Every row gives one point. Two turns around zero, p and q, are shown by what they do to some points. Where does a point land after both, in the order given? Backwards means that the second turn is done in reverse. Each puzzle has new turns, and all numbers are rounded.

Turn p:
[-2  2 20] => [15 -9 10]
[ 16  48 -25] => [-12  51  21]
[ 13 -29  -9] => [  0  -6 -33]
[-26 -21  14] => [ -3 -36   2]
Turn q:
[ -1 -15  21] => [-8  9 23]
[ 5 38 29] => [26 40 -6]
[-25  -7 -39] => [-27 -25 -29]
[ 21 -16 -12] => [  9 -25  12]
Where do these land?
q, then p: [  5 -20  24] => [ 22 -12  19]
p, then q: [ -7 -34 -20] => [-28 -25 -15]
p, then q: [30 26 -4] => [ 31  17 -18]
p, then q: [-40  -1 -19] => [-41  15   6]
p, then q: [12 29 20] => [30 19 12]

Turn p:
[ 11   5 -17  32] => [30 -7 14 18]
[-24 -17  14 -29] => [-40  14  -3 -10]
[ 15  29  42 -12] => [ 13   6 -21 -48]
[ 14  10 -24  45] => [44 -7 18 25]
[ -9   3 -17  33] => [22 10 18 23]
[  4 -26   9 -26] => [-33 -15   1 -12]
[-11  -5  -7 -43] => [-36  -1 -27   3]
Turn q:
[ 44 -23 -39 -23] => [ 57 -13 -33  -2]
[-40 -15  -5  11] => [-37 -14 -14  14]
[ -7   5  20 -27] => [ -8  -8  10 -31]
[13 12 29 16] => [ 2 10 36  4]
[-11  21  -5  23] => [-16  26   2  15]
Where do these land?
p, then q: [ 37 -22  24 -23] => [ -6 -47 -19 -20]
q, then p: [ 14  15 -10 -37] => [-12 -23 -35   1]
p, then q: [-43  16  -6  -5] => [-14  44  -3   3]
p, then q: [-22 -40  12  16] => [-32  -3  35 -14]
q, then p: [-10  46  14  25] => [ 21  42 -21 -19]
q, then p backwards: [ 20  -4 -26  18] => [ -6  25 -25  11]
p, then q: [  3 -11  -8   6] => [-4 -7 10  8]
